Each row of a before or after table is a point. One or more steps were done to the points. Then noise was added and the rows were shuffled. The steps act on columns, c1 being the first. Name the steps. A step turns or swaps two columns, mirrors them in a line or flattens them onto one, adds a multiple of one to another, or multiplies or shifts one. Angles are multiples of 10 degrees, from the lower column toward the higher: turns from -170 to 170, lines from 10 to 170 but not 90. Use the fewest steps. Two steps may share a column if one is a turn and the other turns, adds or multiplies; they go together, in the order done. Otherwise the lowest column goes first.

Before, 11 rows:
-0.028	-0.003
0.001	0.009
-0.031	-0.035
-0.004	0.060
-0.011	0.059
0.019	-0.041
-0.056	-0.045
-0.041	0.061
0.043	-0.043
-0.015	0.028
-0.008	-0.046
After:
-0.041	-0.063
-0.011	-0.042
-0.030	0.054
-0.058	0.040
-0.002	0.011
0.010	-0.050
0.032	-0.038
-0.025	-0.012
-0.021	0.020
-0.022	0.053
0.057	-0.025
Steps: turn c1 and c2 by 20 degrees

Before (14 x 6):
0.011	-0.014	0.003	0.023	0.028	0.048
-0.030	-0.041	-0.018	-0.001	-0.013	0.014
-0.053	0.007	0.002	0.027	0.031	0.007
-0.032	0.013	0.007	0.004	0.001	0.005
-0.046	-0.002	0.001	-0.076	-0.012	0.007
-0.044	0.002	-0.070	-0.020	-0.003	0.012
0.002	-0.015	-0.015	0.022	0.042	0.022
-0.024	-0.040	-0.001	0.011	-0.014	0.010
-0.005	-0.022	-0.105	0.015	0.021	0.023
-0.009	-0.015	0.002	0.021	0.121	0.014
-0.046	0.009	-0.025	-0.004	0.015	0.033
0.005	-0.014	0.008	-0.044	-0.009	0.004
-0.006	0.019	-0.065	-0.023	-0.006	0.022
0.007	0.011	-0.046	-0.008	-0.008	0.003
After:
-0.005	0.016	0.016	0.023	0.070	-0.043
0.045	-0.002	0.002	-0.079	0.025	-0.006
0.056	-0.016	-0.002	0.027	0.071	-0.006
0.042	-0.018	0.054	-0.007	0.056	-0.005
0.002	0.015	-0.009	-0.044	0.027	-0.012
0.004	-0.020	0.127	-0.019	0.032	0.045
0.013	0.011	0.004	0.024	0.159	-0.017
0.028	-0.020	-0.009	0.001	0.041	-0.010
0.040	-0.006	0.124	-0.017	0.036	0.063
-0.008	-0.008	0.082	-0.008	0.029	0.041
0.034	0.036	0.036	-0.002	0.025	0.009
0.002	0.011	0.039	0.023	0.081	-0.003
0.013	0.020	0.195	0.015	0.065	0.085
0.027	0.033	0.007	0.007	0.024	-0.008
Steps: turn c1 and c2 by 170 degrees; multiply c3 by 2; turn c3 and c6 by -150 degrees; shift c5 by 0.040

Before, 13 rows:
0.007	-0.008	0.033	-0.004	-0.028	0.009	0.010	-0.006	0.010	-0.022	-0.043	0.014
-0.003	-0.046	0.028	-0.137	0.016	0.022	0.044	0.063	0.008	0.125	-0.046	-0.046
0.020	0.033	-0.067	0.017	-0.037	0.028	0.025	0.013	-0.017	-0.030	-0.045	0.000
0.025	-0.047	-0.130	0.016	0.034	0.033	0.053	-0.039	-0.006	0.040	-0.045	0.005
-0.011	0.034	0.022	-0.053	-0.013	-0.041	0.012	-0.024	0.004	0.031	-0.010	-0.002
0.018	-0.030	-0.006	-0.005	-0.019	-0.018	0.085	-0.012	-0.014	0.018	-0.015	-0.068
0.017	0.007	-0.010	-0.110	-0.042	0.006	0.063	-0.018	0.030	-0.035	-0.031	-0.036
0.017	-0.007	-0.015	-0.001	-0.011	0.010	0.008	0.000	0.039	0.041	0.025	-0.046
-0.071	0.014	0.007	-0.032	-0.025	0.001	0.007	-0.016	0.014	0.028	0.060	0.003
0.015	0.013	0.021	-0.023	-0.034	0.009	0.095	-0.019	0.029	0.039	-0.026	-0.035
-0.009	0.032	0.021	-0.003	-0.044	0.027	0.003	-0.039	-0.005	-0.020	-0.047	-0.040
-0.026	0.037	0.024	-0.024	0.063	-0.013	0.053	-0.024	0.007	-0.023	-0.053	-0.004
0.023	0.005	-0.002	0.015	-0.007	0.037	0.003	-0.035	-0.023	0.030	0.068	-0.003
After, 13 rows:
0.024	0.013	-0.010	0.008	0.132	0.033	0.051	-0.039	-0.009	0.028	-0.063	0.012
0.021	-0.048	0.048	0.004	0.060	0.031	-0.004	0.014	-0.020	-0.042	-0.037	0.015
-0.008	-0.025	0.007	-0.012	-0.024	-0.042	-0.024	-0.023	0.004	0.020	-0.015	-0.051
0.008	-0.024	0.020	0.010	-0.038	0.006	0.030	-0.002	0.012	-0.032	-0.026	-0.007
0.016	-0.010	0.041	-0.056	0.004	0.006	-0.001	-0.017	0.027	-0.046	-0.072	-0.100
-0.072	0.035	0.023	-0.002	-0.014	0.002	-0.049	-0.018	0.013	0.020	0.012	-0.030
0.022	0.048	0.006	0.001	0.001	0.037	-0.046	-0.038	-0.023	0.018	0.020	0.014
-0.002	0.009	-0.024	-0.068	-0.026	0.023	0.056	0.064	0.007	0.117	-0.057	-0.127
0.016	0.024	0.012	-0.044	0.013	0.010	-0.013	0.003	0.041	0.032	-0.001	0.004
0.018	0.032	0.021	-0.068	0.000	-0.019	0.015	-0.014	-0.012	0.006	-0.087	0.007
0.013	-0.001	0.030	-0.037	-0.026	0.008	-0.015	-0.018	0.030	0.029	-0.100	-0.020
-0.027	-0.048	-0.064	-0.008	-0.012	-0.013	-0.008	-0.024	0.006	-0.031	-0.067	-0.026
-0.009	-0.057	0.041	-0.038	-0.029	0.027	0.004	-0.042	-0.004	-0.029	-0.019	0.002
Steps: turn c7 and c11 by -70 degrees; turn c2 and c7 by -130 degrees; mirror c3 and c5 in the line at 130 degrees; mirror c4 and c12 in the line at 40 degrees; shift c10 by -0.010

Before, 12 rows:
-0.041	-0.063	0.054	0.015	0.022	-0.017	0.034	-0.046	0.011	0.053	-0.039	-0.048	-0.013	0.012	0.022	-0.033	0.028	0.004	0.008	0.062
-0.031	-0.068	0.027	-0.026	-0.003	-0.012	0.044	-0.041	0.003	0.059	0.047	0.017	-0.081	0.001	-0.045	0.010	-0.017	0.023	0.000	0.025
0.002	-0.083	0.024	0.044	-0.012	-0.039	0.054	-0.014	0.035	0.080	0.016	-0.036	-0.014	-0.020	-0.013	-0.004	0.004	0.011	-0.029	0.018
-0.037	-0.043	-0.056	-0.022	-0.014	0.005	0.054	-0.017	-0.022	0.082	-0.009	-0.046	0.009	0.003	-0.028	-0.002	0.004	0.026	-0.011	0.036
0.092	0.055	0.010	0.028	-0.004	-0.058	-0.061	-0.009	-0.023	-0.008	0.076	0.024	0.008	0.005	-0.031	0.003	-0.051	0.013	0.033	0.011
0.029	0.053	0.016	0.032	0.019	-0.100	-0.024	0.062	-0.007	-0.040	0.044	0.026	0.026	-0.005	-0.048	0.033	-0.067	0.010	0.047	0.030
-0.029	0.019	0.026	0.048	0.037	-0.058	-0.038	-0.043	0.008	-0.026	-0.039	-0.085	0.070	0.003	-0.053	0.055	-0.014	0.023	-0.008	-0.025
-0.033	0.055	0.009	0.089	-0.006	-0.025	-0.012	-0.013	-0.007	-0.032	-0.075	-0.031	0.024	-0.024	-0.023	-0.011	0.014	0.012	-0.015	-0.041
0.069	0.068	0.032	-0.020	-0.002	-0.065	-0.030	0.034	0.014	-0.007	0.023	-0.003	0.018	-0.010	-0.068	0.022	-0.035	-0.024	0.060	-0.031
-0.010	-0.050	0.002	0.037	0.021	0.026	0.043	-0.001	-0.011	0.044	0.034	-0.056	-0.040	0.006	-0.022	0.028	0.005	-0.005	0.032	0.024
-0.017	-0.076	0.028	0.002	-0.026	0.021	0.010	0.016	0.007	0.057	-0.022	-0.048	-0.034	0.029	-0.013	0.004	-0.025	0.056	-0.004	0.013
-0.025	0.011	0.014	0.063	0.002	-0.070	-0.032	-0.014	-0.005	-0.032	-0.010	-0.037	0.075	0.000	-0.048	-0.011	0.001	0.032	0.070	-0.055
After, 12 rows:
-0.004	-0.051	0.000	-0.045	0.022	0.027	0.029	-0.002	-0.022	0.039	0.035	-0.055	-0.041	0.012	-0.022	0.038	0.005	-0.004	0.032	0.025
-0.005	-0.084	0.000	-0.022	-0.013	-0.039	0.037	-0.014	-0.066	0.083	0.017	-0.035	-0.014	-0.021	-0.014	-0.008	0.002	0.008	-0.030	0.018
0.055	0.069	0.003	0.029	-0.001	-0.064	-0.022	0.033	0.010	-0.009	0.024	-0.002	0.017	-0.045	-0.068	0.028	-0.035	-0.026	0.061	-0.032
0.083	0.055	-0.005	-0.023	-0.001	-0.055	-0.067	-0.009	0.015	-0.006	0.075	0.024	0.006	-0.039	-0.032	0.004	-0.050	0.013	0.033	0.010
-0.040	0.055	-0.001	-0.063	-0.006	-0.024	-0.043	-0.013	-0.045	-0.033	-0.074	-0.030	0.024	-0.005	-0.022	-0.013	0.012	0.014	-0.017	-0.042
-0.031	-0.042	-0.004	-0.012	-0.014	0.006	0.059	-0.017	0.020	0.082	-0.009	-0.044	0.008	0.022	-0.028	-0.001	0.002	0.026	-0.009	0.036
-0.025	0.020	0.000	-0.022	0.039	-0.057	-0.056	-0.042	-0.027	-0.024	-0.037	-0.085	0.071	0.016	-0.052	0.071	-0.015	0.025	-0.008	-0.025
0.001	-0.077	0.001	-0.002	-0.026	0.020	0.007	0.017	-0.011	0.056	-0.024	-0.049	-0.035	0.034	-0.013	0.005	-0.025	0.056	-0.004	0.013
0.023	0.051	0.001	-0.021	0.020	-0.099	-0.031	0.063	-0.008	-0.041	0.044	0.026	0.028	-0.019	-0.046	0.041	-0.068	0.012	0.047	0.030
-0.022	0.014	0.001	-0.039	0.003	-0.071	-0.053	-0.013	-0.027	-0.034	-0.011	-0.037	0.073	0.011	-0.047	-0.015	-0.001	0.032	0.069	-0.057
-0.026	-0.067	0.000	0.009	-0.005	-0.009	0.048	-0.045	0.004	0.060	0.046	0.017	-0.082	0.016	-0.044	0.015	-0.019	0.021	-0.002	0.024
-0.028	-0.060	-0.001	-0.011	0.021	-0.016	0.026	-0.044	-0.024	0.052	-0.038	-0.047	-0.013	0.033	0.023	-0.042	0.027	0.003	0.008	0.059
Steps: turn c1 and c14 by -30 degrees; multiply c3 by 0; turn c4 and c7 by -20 degrees; turn c4 and c9 by -140 degrees; multiply c16 by 1.3

Before, 12 rows:
0.047	0.028	-0.031	-0.025	-0.044	-0.028	0.031	-0.029	-0.019	0.023	0.022	-0.045	0.017	0.012	0.005	-0.074	-0.053	0.033	0.034	-0.001	-0.041	0.054	-0.005	-0.033	0.075	-0.061	-0.074	0.040	0.033	0.014	0.006	-0.035	0.102	0.035	0.032	0.011	0.023	0.003	0.029	0.021	-0.014	0.053	-0.074	0.037	0.047	-0.132	0.016	-0.017
0.045	0.034	0.003	-0.018	-0.013	-0.035	0.034	0.067	-0.023	0.018	-0.010	0.023	-0.037	-0.035	0.011	0.040	-0.006	0.028	-0.026	0.013	0.028	-0.040	0.012	-0.011	0.007	0.010	-0.036	0.017	0.021	-0.022	-0.051	0.005	0.047	-0.010	-0.027	0.035	0.000	-0.070	0.013	0.025	0.043	0.025	0.036	-0.007	0.038	-0.034	-0.024	-0.001
0.042	-0.012	0.002	-0.091	-0.014	-0.043	0.034	0.062	-0.058	-0.034	0.023	-0.049	0.003	0.073	0.018	-0.041	-0.044	-0.027	-0.040	-0.032	0.070	-0.039	-0.009	-0.042	0.022	0.015	-0.034	-0.008	-0.017	-0.003	0.015	-0.001	0.018	-0.022	-0.036	-0.048	-0.096	0.047	0.009	0.027	0.042	-0.040	-0.045	-0.018	0.005	-0.029	-0.042	-0.020
-0.081	0.070	-0.022	0.048	0.078	0.003	0.153	-0.039	-0.034	-0.021	-0.083	0.006	-0.014	-0.033	-0.007	-0.063	0.023	0.026	0.018	-0.020	-0.033	-0.001	0.065	-0.002	0.005	0.039	-0.017	-0.007	0.009	0.059	-0.027	-0.064	0.043	0.002	-0.029	-0.049	0.040	0.059	0.004	0.009	-0.018	0.066	-0.085	-0.025	0.046	0.031	-0.039	0.025
-0.006	-0.029	0.054	-0.055	0.077	-0.038	0.016	0.031	0.012	0.009	-0.010	0.068	-0.041	-0.013	-0.034	0.030	-0.048	0.032	0.076	-0.055	-0.031	0.024	-0.019	0.024	0.059	0.065	0.005	-0.044	0.048	0.049	0.002	0.025	0.044	-0.027	-0.017	-0.051	0.047	0.052	-0.012	0.049	0.007	-0.109	0.031	-0.027	-0.029	0.047	-0.018	0.003
-0.016	-0.016	-0.004	-0.047	0.075	-0.006	-0.031	-0.063	-0.001	-0.057	0.020	-0.006	-0.041	0.063	0.026	-0.021	-0.015	0.009	0.011	-0.042	0.074	-0.001	0.007	0.018	-0.029	-0.029	0.008	0.075	0.018	0.030	0.012	-0.014	-0.027	-0.006	0.019	-0.007	-0.013	0.050	0.009	0.042	-0.012	-0.065	-0.068	-0.003	0.028	-0.012	-0.026	-0.066
0.020	-0.017	0.027	-0.042	-0.056	-0.021	0.015	0.040	0.039	-0.006	0.036	-0.024	0.002	0.008	0.035	0.022	0.007	-0.033	-0.011	0.034	-0.029	-0.048	0.048	-0.025	-0.012	-0.015	0.030	0.015	-0.007	-0.036	0.014	-0.003	0.017	0.015	0.006	-0.056	0.042	-0.044	0.013	-0.030	0.034	-0.023	-0.021	0.013	-0.038	-0.004	-0.013	-0.019
0.034	0.039	-0.048	-0.076	-0.018	-0.006	-0.047	-0.043	0.009	0.007	-0.029	-0.010	-0.006	0.079	-0.061	0.050	-0.036	-0.030	-0.060	0.038	0.047	-0.025	0.079	-0.022	-0.023	-0.003	0.020	0.038	0.009	0.002	0.030	-0.005	0.007	-0.043	-0.029	-0.066	-0.039	0.024	0.014	-0.023	-0.020	-0.059	0.013	-0.053	0.060	0.005	-0.004	-0.023
0.031	-0.065	-0.021	-0.038	0.037	0.008	-0.015	0.034	-0.008	0.036	-0.007	-0.033	-0.008	0.014	0.003	-0.001	0.026	0.066	-0.019	0.020	0.033	-0.039	-0.042	0.008	-0.038	0.015	-0.028	0.010	-0.045	0.068	0.021	-0.009	0.028	0.019	-0.022	0.019	-0.006	-0.002	-0.090	0.041	0.036	0.053	-0.051	0.023	0.022	0.048	0.013	0.016
0.080	0.014	0.012	0.040	0.009	-0.016	0.032	-0.033	0.067	0.030	0.046	0.043	0.006	-0.010	-0.007	0.025	0.068	-0.014	-0.003	0.009	-0.008	-0.025	0.008	-0.032	-0.006	0.055	-0.020	0.014	-0.023	-0.037	-0.039	0.030	0.024	-0.026	-0.068	0.020	-0.021	0.072	0.043	-0.021	0.013	-0.072	0.021	0.051	-0.005	0.020	-0.019	0.021
0.057	-0.050	0.044	-0.031	0.030	-0.051	0.031	-0.009	-0.018	-0.004	-0.027	-0.031	0.069	-0.029	0.015	0.031	-0.042	-0.033	0.012	0.020	-0.089	-0.060	0.003	-0.034	-0.025	-0.006	-0.016	-0.004	0.051	0.002	-0.030	0.015	0.013	0.006	0.029	-0.036	-0.041	0.033	-0.009	-0.026	-0.015	-0.033	-0.021	0.003	-0.033	-0.004	0.023	-0.051
0.011	-0.117	-0.001	-0.010	0.066	0.005	-0.036	0.048	-0.006	-0.028	-0.012	-0.008	-0.030	0.014	-0.059	0.026	0.044	-0.006	0.021	-0.011	0.075	-0.027	0.031	-0.013	0.039	0.041	0.003	-0.050	-0.048	-0.016	0.019	0.013	0.026	0.015	-0.024	0.028	-0.058	0.014	-0.010	0.012	-0.039	-0.038	0.012	-0.041	0.009	0.025	-0.008	-0.016
After (12 x 48):
-0.024	-0.017	-0.001	-0.049	0.070	-0.005	-0.034	-0.062	0.024	-0.057	0.020	-0.005	-0.037	0.064	0.020	-0.018	-0.015	0.014	0.008	-0.044	-0.072	0.004	-0.001	0.017	-0.033	-0.031	0.004	0.076	0.019	0.031	0.018	-0.018	-0.027	-0.003	0.018	-0.002	-0.014	0.050	-0.024	0.044	-0.009	-0.067	-0.068	0.000	0.006	-0.005	-0.027	0.075
0.023	0.039	-0.055	-0.076	-0.025	-0.010	-0.045	-0.049	0.006	0.009	-0.028	-0.008	-0.004	0.078	-0.061	0.050	-0.038	-0.032	-0.056	0.034	-0.047	-0.026	-0.043	-0.023	-0.023	0.002	0.020	0.038	0.009	0.001	0.069	-0.016	0.007	-0.043	-0.032	-0.031	-0.039	0.022	-0.005	-0.026	-0.020	-0.058	0.007	-0.054	-0.041	0.037	-0.003	0.054
-0.094	0.074	-0.019	0.052	0.077	0.000	0.151	-0.037	0.018	-0.025	-0.087	0.008	-0.017	-0.029	-0.013	-0.062	0.024	0.027	0.026	-0.023	0.047	-0.007	-0.068	0.000	0.005	0.039	-0.015	-0.003	0.011	0.062	0.021	0.014	0.044	0.005	-0.033	-0.035	0.044	0.059	-0.015	0.008	-0.017	0.032	-0.082	-0.028	-0.049	0.043	-0.039	0.005
0.036	-0.014	0.001	-0.093	-0.017	-0.037	0.037	0.050	0.077	-0.032	0.020	-0.051	0.005	0.071	0.016	-0.045	-0.043	-0.023	-0.041	-0.027	-0.049	-0.043	0.018	-0.044	0.023	0.012	-0.030	-0.007	-0.014	-0.004	0.009	-0.015	0.022	-0.024	-0.039	-0.006	-0.095	0.041	0.035	0.021	0.043	-0.036	-0.049	-0.018	0.003	0.005	-0.041	0.021
0.002	-0.117	-0.001	-0.002	0.066	-0.002	-0.042	0.047	0.036	-0.027	-0.012	-0.007	-0.031	0.011	-0.058	0.023	0.043	-0.002	0.021	-0.011	-0.061	-0.025	-0.010	-0.013	0.039	0.044	0.003	-0.054	-0.051	-0.016	0.038	-0.016	0.030	0.016	-0.023	-0.003	-0.054	0.009	0.016	0.013	-0.039	-0.032	0.011	-0.039	0.000	0.001	-0.007	0.015
0.036	0.035	-0.001	-0.018	-0.011	-0.036	0.035	0.050	0.032	0.022	-0.012	0.022	-0.037	-0.036	0.007	0.040	-0.009	0.024	-0.027	0.011	-0.020	-0.037	-0.048	-0.016	0.009	0.013	-0.034	0.019	0.021	-0.025	-0.032	0.007	0.046	-0.010	-0.026	0.032	-0.004	-0.070	0.045	0.024	0.040	0.023	0.037	-0.008	-0.030	-0.037	-0.029	0.016
0.022	-0.063	-0.021	-0.041	0.038	0.004	-0.015	0.077	0.020	0.036	-0.010	-0.035	-0.005	0.010	0.001	-0.003	0.022	0.067	-0.020	0.016	-0.030	-0.039	0.047	0.009	-0.039	0.013	-0.027	0.008	-0.043	0.075	-0.011	0.019	0.030	0.020	-0.022	-0.017	-0.007	-0.005	-0.060	0.044	0.041	0.052	-0.046	0.021	-0.028	0.018	0.010	-0.004
-0.019	-0.027	0.053	-0.051	0.079	-0.039	0.015	0.032	-0.022	0.012	-0.011	0.067	-0.040	-0.012	-0.034	0.028	-0.048	0.030	0.075	-0.054	0.027	0.027	0.017	0.023	0.063	0.064	0.007	-0.043	0.045	0.048	-0.015	-0.030	0.046	-0.025	-0.014	-0.042	0.043	0.050	0.006	0.047	0.008	-0.086	0.031	-0.031	0.026	0.057	-0.017	-0.020
0.036	0.029	-0.029	-0.024	-0.044	-0.027	0.032	-0.041	0.006	0.020	0.025	-0.044	0.018	0.012	0.009	-0.071	-0.047	0.032	0.028	0.001	0.048	0.050	0.009	-0.033	0.074	-0.063	-0.074	0.041	0.035	0.015	0.002	0.012	0.101	0.037	0.031	0.069	0.025	0.001	0.010	0.024	-0.014	0.035	-0.077	0.039	-0.033	-0.082	0.013	0.040
0.067	0.020	0.008	0.044	0.011	-0.015	0.032	-0.046	-0.066	0.035	0.045	0.044	0.005	-0.011	-0.008	0.024	0.065	-0.018	-0.004	0.012	-0.014	-0.028	-0.029	-0.033	-0.008	0.051	-0.022	0.016	-0.022	-0.037	-0.027	-0.019	0.024	-0.026	-0.064	-0.002	-0.021	0.073	0.018	-0.023	0.014	-0.052	0.016	0.049	-0.005	0.005	-0.015	-0.022
0.007	-0.017	0.033	-0.038	-0.054	-0.023	0.019	0.026	-0.047	-0.006	0.037	-0.019	-0.003	0.007	0.036	0.020	0.007	-0.029	-0.012	0.036	0.014	-0.048	-0.024	-0.021	-0.009	-0.017	0.036	0.015	-0.008	-0.039	0.045	-0.008	0.015	0.019	0.008	-0.019	0.036	-0.043	0.034	-0.031	0.031	-0.024	-0.021	0.019	0.042	0.028	-0.014	-0.004
0.052	-0.050	0.040	-0.033	0.028	-0.052	0.029	-0.005	-0.011	-0.008	-0.029	-0.032	0.069	-0.030	0.016	0.032	-0.042	-0.035	0.012	0.016	0.091	-0.053	-0.020	-0.035	-0.022	-0.008	-0.020	-0.004	0.054	0.003	-0.022	-0.006	0.011	0.005	0.031	-0.008	-0.041	0.039	-0.012	-0.025	-0.014	-0.022	-0.019	0.001	0.057	0.013	0.017	0.026
Steps: shift c1 by -0.010; turn c8 and c39 by 30 degrees; turn c9 and c21 by -160 degrees; mirror c23 and c31 in the line at 70 degrees; flatten c32 and c42 onto the line at 70 degrees; flatten c36 and c46 onto the line at 130 degrees; turn c45 and c48 by 150 degrees
